Each row is a point. Examples show where two turns around zero, p and q, send a point. Where does a point land after both, in the order given? Backwards means that the second turn is done in reverse. Each puzzle has new turns, and all numbers are rounded.
In the rows, 128 means zero.

Turn p:
[ 97 141] -> [ 98 113]
[ 84 102] -> [119  78]
[162 128] -> [150 154]
[130 157] -> [107 148]
[167 113] -> [165 148]
Turn q:
[132 155] -> [129 155]
[160 157] -> [157 160]
[106  91] -> [110  89]
[149  94] -> [153  96]
[ 93 143] -> [ 92 139]
Where do these land?
q, then p: [174 122] -> [159 163]
p, then q: [112 107] -> [136 103]
q, then p backwards: [ 98 155] -> [125 168]

Turn p:
[ 88 137 156] -> [103 140 170]
[118 112 100] -> [107 112 107]
[158 109 155] -> [165 107 141]
[148 102 138] -> [149 101 130]
[115 154 156] -> [129 155 158]
[140 155  63] -> [114 154  63]
Turn q:
[147 116  93] -> [137  95 104]
[144 125 151] -> [150 137 144]
[ 47 119 144] -> [ 55 142 165]
[148 154 132] -> [148 148 111]
[154 125 120] -> [151 117 118]
Where do these land?
q, then p: [115 120 184] -> [153 156 172]
p, then q: [115 102  90] -> [ 93  95 128]
p, then q: [156 115 125] -> [147 105 121]
p, then q backwards: [126 174 113] -> [120 174 142]

Turn p:
[173  99 172 129] -> [167  94 170 108]
[104 105 122 133] -> [104 110 128 144]
[ 91 166 163  96] -> [ 90 173 156 100]
[125 112 126 128] -> [123 113 128 131]
[170 171  99 123] -> [171 160  91 111]
[109  84  91 145] -> [108  87 101 162]
[124 160 123 143] -> [135 161 123 141]
Turn q:
[134 117  81 126] -> [144  98  99 108]
[186 141 155 153] -> [172 125 171 161]
[123  66 125 102] -> [ 84  78 135 118]
[123 161 166 165] -> [139 173 136 169]
[ 95 132  91 133] -> [123 131  80 113]
[105 150 152 125] -> [114 165 132 130]
[130 129 126  92] -> [120 126 142  96]
Where do these land?
q, then p: [110 141 186 147] -> [129 177 155 161]
q, then p: [176 144  90  89] -> [147  95 133  65]
p, then q: [138 149  93  94] -> [143 122 108  80]
p, then q: [134 116 155 123] -> [111 128 153 133]
p, then q: [112 117 132 173] -> [134 131 120 176]
q, then p: [ 98 101 112 142] -> [105 116 101 154]

Turn p:
[138 135 151 194  82  98 162 128] -> [173 155 144 176  73 121 140 154]
[178 150 117 174  96  89 113 150] -> [191 169  97 148 117 116 106 156]
[ 92 109  86  94 157 160 138 136] -> [ 63  97 109 105 143 136 138 138]
[ 97 120 107 102 157 147  97  90] -> [ 77 123 115 128 160 130 132  85]
[128 139 139 138 163 161 109 146] -> [120 130 139 125 158 172 112 135]
[ 79 134 134  73 165 121 134 124] -> [ 76 115 163 100 161 101 139 121]
[160 160 149 146  67 124 156 125] -> [182 160 134 117  76 129 151 132]
[121  93 143 105 126 132  88 143] -> [118 104 132 117 130 125  78 105]
[159 112 127 126 142 120 153 110] -> [153  99 120 138 138 122 154 127]
Turn q:
[156  88 176  90 143 133 128 117] -> [142  88 181 100 158 128 138 137]
[ 95 163 163 109 149 151 117 136] -> [ 84 165 159 123 150 130 120 144]
[106 120  82 145 121 159 102 168] -> [102 121  72 137 117 132 104 167]
[ 91 147  99 126  97  93 107 137] -> [118 152 105 137  93  80 107 123]
[137 100  97 154  98 144 146  99] -> [141  97 108 130  82 158 133 114]
[167 148 166  90 161 128 172 133] -> [152 151 160  89 178 142 167 122]
[ 90 166 110 128 163 114 105  96] -> [ 80 153 122 141 139 114 108  80]
[125  79 149 148 110  79 143 138] -> [157  95 142 159 109  90 164 137]
[184 141 110 163 110 150 132 127] -> [176 132 104 137 124 177 112 127]
Where do these land?
p, then q: [117 108  97 123 128  82 125 111] -> [134 125 104 158 120  91 141 100]
p, then q: [ 96 122 158  92  99 117 133 145] -> [134 129 175 118 112  86 118 135]
q, then p: [ 82 124 180 142 106 126 154 117] -> [142 143 184 134  78 130 135 143]
p, then q backwards: [138 128  86 127 124 114 133  87] -> [115 128  93 142 148  96 152 143]
q, then p: [152 128  84 134 164 158 148 179] -> [ 92 109  82 107 159 147 146 172]
p, then q: [172 147 130 153 168 125  85 124] -> [124 126 106 140 184 169 107 107]
p, then q: [129 102 174 106  94 112 159 108] -> [173 105 175 126  99 116 141 122]
p, then q backwards: [179 165  88 173 123 128  87 136] -> [171 184  90 159 127 135 130 173]
q, then p: [106 152 141 100 125 106 151 103] -> [134 146 161 117 124 102 159 107]
p, then q: [145 120 106 161 169 174 103 178] -> [ 86 111  88 127 158 160  96 175]
q, then p backwards: [ 93 112 163  97 109 165 131 119] -> [ 82 133 148 110 124 147 160 163]

Turn p:
[100 117 102 136 158 129 133 106  98] -> [126 147 141  91 163 131 131 133 101]
[112 101 122 130 150 147 115 148 120] -> [100 114 124 117 146 130 112 150 110]
[154 157 166 193 104 139 170 145 160] -> [129 182 110 203  97 121 100 113 131]
[107  94  86 130 156 123 125 134 139] -> [126 117 104 101 160 103 128 148  98]
[141 111 132 123 174 105 143 136 111] -> [152 123 146 134 143 137 131 168  99]
[160 150 120 174  99 110 158 132 177] -> [163 160  88 172 101  97 115 105 129]
[103 123 130 115  92 109 100 136 108] -> [107  99 141 109 105 128 145  97 116]
[157 176 138 160 135 134 123 144 142] -> [143 155 135 147  94 115  86 134 147]
[127 113 152  78  92 128  84  75 135] -> [125  76 148 121 151 138 157  81 178]
[115 150 138 100 153 130 153 132 139] -> [126 146 138 129 126 121 155 165 147]
[132 116 121  69  94 155 103 121  79] -> [110  88 129  83 121 188 147 113 152]
Turn q:
[137  78 150 158 141 142 133 101 161] -> [178 107 159 125 116 140 110 113 167]
[130 143 154  98  89 106 142 169 119] -> [ 83 153 143 100 107 131 162 120 107]
[125  90 113 146 135 169 122  70 121] -> [184 124 106 142 145 162  96 113 152]
[113  92 139 129 168 133 129 103 110] -> [148 108 143 130 148 142  82 106 120]
[ 99 146 154 150 125 111 165 153 177] -> [109 128 176 116 145  92 162 123 167]
[143 166 141 134 118  97 113 140 106] -> [108 162 128 133 107  98 126 142 102]
[133 121 145 129 156 169 120 119 143] -> [134 113 143 136 134 155 102 150 154]
[166 109  73 136 170 146 125 110  94] -> [180  98 100 153 143 144 111 155  84]
[128 174 136  88 103  97 139 130 124] -> [ 89 158 111  86 128 107 141 139 113]
[147 144  85  95 123 100  97 142 116] -> [107 112  78 126 106 112 136 141  90]
[116 142  84 118 108 123  88 146 107] -> [102 126  76 160 118 123 141 121 108]
[ 99 132 163 156 101 143 164 152 159] -> [116 148 176 129 141 130 166 113 172]
Where do these land?
p, then q backwards: [101 141 141 169 150 119 116 148 134] -> [128 155 155 141 150  95 116 139 107]
p, then q: [134 105 148  94 137 113  98 143 136] -> [141 103 159 127 112 145 134  93 127]
q, then p: [138 126 122 146 141 157  99 135 151] -> [114 120  97 152 124 111 103 119 116]
q, then p backwards: [157 149 137 145 103 122 107 126 113] -> [130 159 126 145 128 122 160 153 133]
q, then p: [162 125  84 110 127  92 152 111 112] -> [167 115 121  97 116 173 143 145 107]
q, then p: [131 143 116 112 148 107 149  49 144] -> [178  75 130  97 120 112 127 166 147]
q, then p: [139  77 140 111 131 138 225  77 113] -> [164 107 151 134 157 192 124 187 197]
p, then q: [100 114 124 141  97 140  94 149 129] -> [124 126  99 126 140 127 111  78 135]
p, then q backwards: [125 149 129 115 102 129 148 179 139] -> [157 140 122 121  97 123  85 148 139]
q, then p: [ 93 150 138 136 144 163  93 164 108] -> [ 81 157 141 129 141  94  97 115 104]

Turn p:
[111 126 144 111 137 120 156 162 168 182 138] -> [106 140 160 114 180 139 133 129 168 147 156]
[136 104 200 175 166 123 134  95  86  99  98] -> [125  63 140 156 135  77 101 111 119  75  79]
[ 67 127 152 144 159 108 153 101 125 146  96] -> [ 73 123 148 104 162  84 106 109 110 117 112]
[157 145  95  90 131 171 109 144 126 153 148] -> [158 133 128 134 130 189 149 116 112 163 146]
[116 110 103  99 109 152 149 171 136 119 153] -> [107 127 116 111 116 183 135 154 152 137 149]
[ 94 128 170 138 184 101 161  74  85 106 133] -> [100  83 135 105 145  82 111  96  88  61 130]
[115 117 106 131 111 138 108 144 155 161 188] -> [141 128 128 111 120 140 112 136 150 178 185]
[120 130 103  97  78 162 135 143 143 172 156] -> [122 135 148 103 112 164 163 140 144 186 157]
[161 168 146 156  91  94 111 123  99  86  93] -> [158 154 139 165  93  89 142 163 107  89  91]
[155 153  82 154 113 141  92 168 122 107 114] -> [149 161 104 178 107 153 116 165 107 149 120]
[121 108 126  99 139  90 125 136 131 146 136] -> [142 135 121  88 162 126 126 136 140 122 135]
[173 111 109 165 114 113 123 100 110 102  81] -> [144 125  81 163 113  89 150 136 118 123  79]
[135 126 107  91 102 166  75 139 154 109 131] -> [159 156 123 118  86 179 115 115 141 158 113]
[130 139 150 143 157 113 160  93 152 104 125] -> [107 130 123 142 132  95 130  87 137  86 136]
Turn q:
[101 171 110 159 104 130 165 173 152 169 155] -> [ 88 140 154 151  93 171 172 126 128 153 176]
[156 170 100 156 134 129 130  86 108 183 153] -> [133 166 163 117 124 161 117  89  84 177 119]
[122 124 143 124 115 142  86 173 139  99  72] -> [142 107  96 176 126 109 112 188 143 123 133]
[ 99 134 166  99  89 111 131 136 131 115 144] -> [113 134 121 109  77 119 123 142 161 100 134]
[129  91 106 106 106 129 125 165 136 119 140] -> [139  89  94 115 119 124 147 130 137 127 159]
[122 166 111 116 116 172  96 169 176 125 101] -> [142 133 113 162 138 163 120 188 159 156 166]
[187 135 147 113 137 128 176  89 143 136 107] -> [149 134 175 107 147 106 144 118 160 164  82]
[132  92 109 107  79 124 132 165  99 103 110] -> [145  91  78 117  96 105 162 153 118 128 126]
[ 99 104 131 164 130 165 125 106 105  98 170] -> [138 118 139 113 134 165 130 125  90  62 125]
[172 105 126 118 172 104  97  93 177  98 105] -> [172 126 116 149 186 104  96  93 173 130 107]
[103 117  98  94 137 137 125 142  88 183  85] -> [ 76 108  94 109 138 120 114 155  93 179 122]
[136 100 160 142 141 101 133 100 110 150 146] -> [117 115 156 116 119 105 106  85 114 114 108]
[117 150 107 170 162 118 139  73 140 114 139] -> [126 169 142 145 163 163 133  86 120 109  98]
[118 133 176 124 171 102 132 119  87  99 165] -> [115 164 150 107 133  79 115 112 111  69 132]
Where do these land?
p, then q backwards: [154 148 134 155  83 188 110 141 159 136 131] -> [152 167 136 163  85 112 132 143 169 162 108]
q, then p: [118 125 130 144 182 123 112 104  74 136  96] -> [133 129 128 122 155 113  93 145  63 108  96]
p, then q backwards: [154 101 142 130 169  91 163 126 147  87 164] -> [ 97  88 133 112 144 109 104 147 161  73 155]
p, then q: [130 125 120 115 141  92 185 114 128  77 162] -> [147 150  87 103 136 145 176 116 148  80 142]
p, then q: [123  96 119  97 136 126 133  97 143  81 165] -> [166 129  86  86 130 161 136 122 155 126 121]
q, then p backwards: [ 94 143 131 145 143 111 131  94 106 164 132] -> [ 82 151 121 123 146 155 129 121 137 115  95]
q, then p: [130  78 151 132 118  60 145 115 135  59 177] -> [128 159  68 114  75  89 163  94 148  69 120]
q, then p backwards: [119 125 125 138 102 178 133 172 130 152 126] -> [126 131 120 135 103 155 145 159  86 140 165]
p, then q backwards: [ 98 166 165 106 171 110 106 119 105 144 106] -> [144 121 151 154 180 148 127  87  94 132 154]
q, then p: [171 130 129 113  68 162 136 144 123 141 112] -> [145 114 142 132 150 147 172 163 173 156 118]
q, then p: [123 145 118 132 161 105 112 101 132 165  93] -> [126 140 145 129 152 102  98 111  89 161 116]
p, then q: [152 121 109 116  83 171 104 175 144 179 132] -> [111  91 195 132 125 150 123 146 129 182 157]
p, then q backwards: [ 86 130 132 133 150 118 125 117 131 141  68] -> [118 131 137 123 172 112 140  86  96 146 102]
q, then p: [140 157  88 138  84 156  97 173 134 130 126] -> [137 100 127 164 122 152 155 165 132 171 169]
